Each row of a before or after table is a point. The points were changed in one or more steps. Then noise was added and the rows were shuffled. The steps act on how far a point lies along the listed directions, d1 being the first. Write out the steps. A step turns or swaps two directions, mirrors them in a line or flattens them onto one, adds a multiple of one to another, or multiplies one. Angles are multiples of 10 degrees, from the lower direction toward the higher: turns from -170 to 170, lines from 10 to 170 but not 90. Use the fewest steps. Two steps may share a direction if one is a turn and the other turns, adds or multiplies; they go together, in the order done. Otherwise the lowest direction goes first.
In the rows, 128 means zero.

Directions:
(1): [ 86 163  91]
(2): [157 105  73]
(3): [ 87  77 128]
Before, 14 rows:
[[ 48 127 161]
 [109 135 138]
 [ 54 175 159]
 [142 173 112]
 [141 141 135]
 [164 161 113]
 [ 92 146 123]
 [125 153 110]
 [146 180 155]
 [140 149 140]
 [ 44 142 144]
 [124 144 135]
 [121 158 100]
 [150 150 131]]
After:
[[142 164 131]
 [ 72  67  50]
 [180 138 109]
 [199 189 114]
 [123 109  93]
 [ 48  66  59]
 [116 119 105]
 [169 143 113]
 [150 174 121]
 [177 226 100]
 [135 146 114]
 [166 178 130]
 [104 124  38]
 [200 197 138]]
Steps: turn d1 and d2 by 100 degrees; multiply d3 by 2

Directions:
(1): [177 151  75 130  74 132]
(2): [127  62 107  92 114  79]
(3): [140  94 160 200  94 116]
Before (9 x 6):
[[111 102 171 169 131 115]
 [137 165 109 121 118 147]
 [110 121 168 162 144 121]
 [123 111 124 115 135  92]
 [115 137 107  98 142 123]
 [126 146 124 126 134 134]
 [130 110 101  95 119  96]
 [123  85 112  98 126 112]
 [124 116 118 119 133 109]]
After, 9 rows:
[[141 111  99 134  98 103]
 [107 147 122  81 165 134]
 [129  23  94  89  90  36]
 [132  66  96  85 117  56]
 [128  83 102 103 116  84]
 [132 159 135 157 126 147]
 [133   8  83  62  97  54]
 [130 173 157 187 121 166]
 [117 186 120 103 161 153]]
Steps: turn d1 and d3 by 120 degrees; multiply d2 by 3

Directions:
(1): [ 87 130 189 143  99 146  55 107 146]
(2): [119 190 123 198 139 120 130 183 160]
(3): [156 111 142 189  75 158 149 125  66]
(4): [153  99 141 105  66  73 118 187 148]
(5): [167  89 168 168 152 106 157  88 185]
Before, 13 rows:
[[109 156  35  80 185 181 177 125  76]
 [129  82 146 127 126 126 147  94 107]
 [157  80 170  90  71  57  77 165 199]
 [130 182 120 162 191 132 204 111 168]
 [156 132 131 161 136 157 141  97 142]
 [166 141  43 122 197 110 182 133  93]
 [125 164  47 100 154 151 195 179  65]
 [102 110 112 107  60 109  66 198 132]
 [100  84 187 129  23 146  67 162 107]
 [121 105 151  86 115  84  56 155 161]
 [146  91 105 145 102 123 149 150 119]
 [141 108 153  70  94  93  94 157 142]
 [161 109 148 167 102 110 121  88 152]]
After:
[[187 117  62 103 157  78 170 174 112]
 [170 103  83  85 137 112 208 173  99]
 [ 73 160 136 141 200 188  81  37 139]
 [117 111 124 126 111 127 142 132  95]
 [138 106  92 154 140 151 161 127 100]
 [102 145 144 107 173 171 101  80 108]
 [161 134 123 149 100 133 130 143 146]
 [154 152 141 139 115  70 190 186 184]
 [ 80 144 155 124 185 153  46  82 136]
 [163  79  76  48 103  92 166 185 125]
 [ 84 108 163 154 123 211 105  78  77]
 [138 144 114 176 120 126 117 108 132]
 [ 78 118 117 148 159 182  89  72 117]]
Steps: add -0.5 times d3 to d1; flatten d2 and d5 onto the line at 30 degrees; multiply d4 by -1

Directions:
(1): [183  66 102  93 153  88 174 116 142  79 130 167]
(2): [173 181 133 151 107  83  83 162  77  85 111 169]
(3): [147 100 111 215 158  99  79  83 169 134 112 113]
(4): [167 193 123 137 187 175 151 146 181 145 119 171]
Before (9 x 12):
[[113 249 149 104 113 193  98 177  89 134 147 159]
 [146 225 146 116  90 127  82 178  42 120 139 150]
 [ 73 103 123  99 130 163 150 117 132 169 146  85]
 [128 128  84 142 130  83 121 101 145 114 114 139]
 [ 87 127 157 140 133 198 158 122 128 171 154 109]
 [ 24 119 161  94  98 216 143 133 130 168 156  71]
 [161 137 131 149 138 110 142 125 117 124 113 161]
 [187 115  97 145 117  60  92 132 113  78 127 175]
 [165 142 135  98 134 107 140 154  99  63 140 184]]
After, 9 rows:
[[116 184 144 105  80 130  94 160  45 132 147 118]
 [154 116 129 144 126  99 132 117 105 115 121 152]
 [105 155 165 148 128 188 143 144 116 156 150 127]
 [ 98 135 124 105 147 170 148 127 142 169 145 107]
 [139 114 141  86 118 102 143 147  93  67 142 170]
 [ 98 225 148 103  79 160  81 174  52 116 148 147]
 [ 51 164 163 103 121 227 147 148 142 167 147  97]
 [162  81  92 132 118  76 108 111 132  97 131 151]
 [120 119  81 140 132  86 127  97 154 120 118 133]]
Steps: turn d2 and d4 by -60 degrees; multiply d4 by 0.4

Directions:
(1): [180 228 109 154  95 154 102  91 173 105 131 118  86  86  87 151 129 130]
(2): [ 75 183 137 141 145 188 159 152 176 192 111  83 165 164 111  85 103 151]
(3): [181 138 183 174 117  94 158 108  93 141  98 144 187 151 103 175  87 194]
Before (9 x 18):
[[ 84  59  95  86 136  96 110 155 117  92 133 149 101 121 171 125 177  68]
 [152  61 127 117 127 112 138 122  93  98 130 165 100 125 154 121 154  99]
 [188 162 152 159 105  82 147  81 113 114 109 134 145 108 108 177 101 164]
 [159 145 114 119 116 133  99 105 124 113 139 137 105 116 107 157 132 130]
 [145 165 111 129 107 111 102 108 146  86 151 133 105 135 125 143 161  97]
 [149 212 148 145 103 147 157  81 158 154  93 108 166 126  76 147  84 182]
 [194 249 181 195  94 145 148  90 142 175  77 105 183 145  74 168  57 202]
 [126 109 127 110 114 117 133 143 116 128 119 152 134 134 142 136 130 141]
 [191 241 169 168 109 137 146 129 143 157  86 106 158 134  94 151  91 197]]
After (9 x 18):
[[198 232 167 173 105 134 141 134 131 143  90 105 155 133  93 157  96 198]
 [199 237 176 196  96 133 142  78 129 159  78 114 174 140  83 168  53 191]
 [155 201 149 145 104 140 156  79 154 146  94 114 162 121  81 149  86 183]
 [158 148 114 124 117 137 100 104 127 116 141 135 104 112 106 158 131 127]
 [123 110 126 120 109 115 136 146 119 132 116 152 132 126 145 136 127 140]
 [ 86  60  98  91 136 101 112 156 118  97 128 145 108 131 173 126 178  65]
 [178 167 147 162  99  89 155  79 115 121 107 132 149 113 104 179 100 167]
 [140 164 107 134 116 114 105 105 146  90 149 133 100 132 121 130 160 106]
 [147  65 124 123 122 126 144 126  98 113 130 155 111 130 149 112 149 109]]
Steps: multiply d2 by 0.7

Directions:
(1): [184 133 156 110 119  85 180 138 117 157 149  80  98 122 150 242  88 106
 189 138 141  92 117 136]
(2): [ 50 141 186 131 167  90 100 185 112 122 106 120 165  47 132 128 101 143
 190 115 155 184 123 150]
(3): [182 143 100 132 120 134 159 135 114 132 106 135 108  76 109 100  28 237
 111 123  86 137 153 127]
(4): [165  83 172  96 152  87 122 170 219  96 108 146 127 149  84 122 142 154
 114 118  94 104  64 197]
Before, 9 rows:
[[127 122  90 142 137 151 122 119 129 119 105 133 124 103 130  56 111 173
   92 122 108 159 141 124]
 [101 138 123 146 120 135 115 123 101 103 131 137 143  90 128  79  91 190
  117 145 108 178 156 112]
 [118 107 162 120 136 107 124 185 154 112 119 130 155 118 120 122 122 154
  146 124 134 142 104 168]
 [192 101 156  92 117  88 155 136 175 147 162  94  95 135 130 207 137 103
  161 148 128  77  98 147]
 [100 139 120 133 135 145  91 136 118 107  98 153 150  91 121  50 124 177
  111  97  98 162 132 120]
 [203  87 132  87 137  92 152 135 205 141 145 108 105 178 113 174 136 111
  137 121 133  63  96 166]
 [115 121 138 122 137 105 139 137 111 115 134 108 137 120 133 158 142  71
  148 141 136 119 117 132]
 [132 132 152 117 157  92 110 165 180 113 102 141 144 103  86  96  92 198
  132 118 120 140 113 190]
 [139 155 132 131 129 136 139 125 114 121 123 111 118  97 130 139  78 127
  165 141 123 162 158 102]]
After, 9 rows:
[[113 121 142 121 137 102 139 137 112 116 136 105 137 124 135 166 148  61
  152 141 140 116 113 132]
 [ 91 137 125 132 136 144  85 135 120 106 102 151 154 101 124  55 143 158
  115  97 105 161 128 120]
 [109 137 136 140 119 121 126 125 100 111 141 122 138  97 139 119  95 165
  138 149 119 165 149 115]
 [154 155 147 123 127 118 156 128 112 132 134  92 109 101 141 187  75 105
  191 146 134 147 150 106]
 [167 100 137 102 121 111 130 131 178 133 147 123 109 131 115 139 144 132
  125 142 115  97 107 142]
 [131 123  93 141 137 148 127 119 127 121 106 129 121 101 131  65 107 173
   97 122 108 156 140 125]
 [ 72 101 153 128 144 130  87 177 163  95 112 155 177 134 112  64 169 139
  115 120 137 160 104 164]
 [ 71 125 135 130 166 127  57 154 192  89  90 178 174 122  73   8 151 188
   85 112 120 167 116 183]
 [166  88  99 105 142 133 113 128 211 116 120 153 127 169  87  64 144 161
   77 110 109  97 113 157]]
Steps: add -1.5 times d4 to d1; add -0.7 times d2 to d3
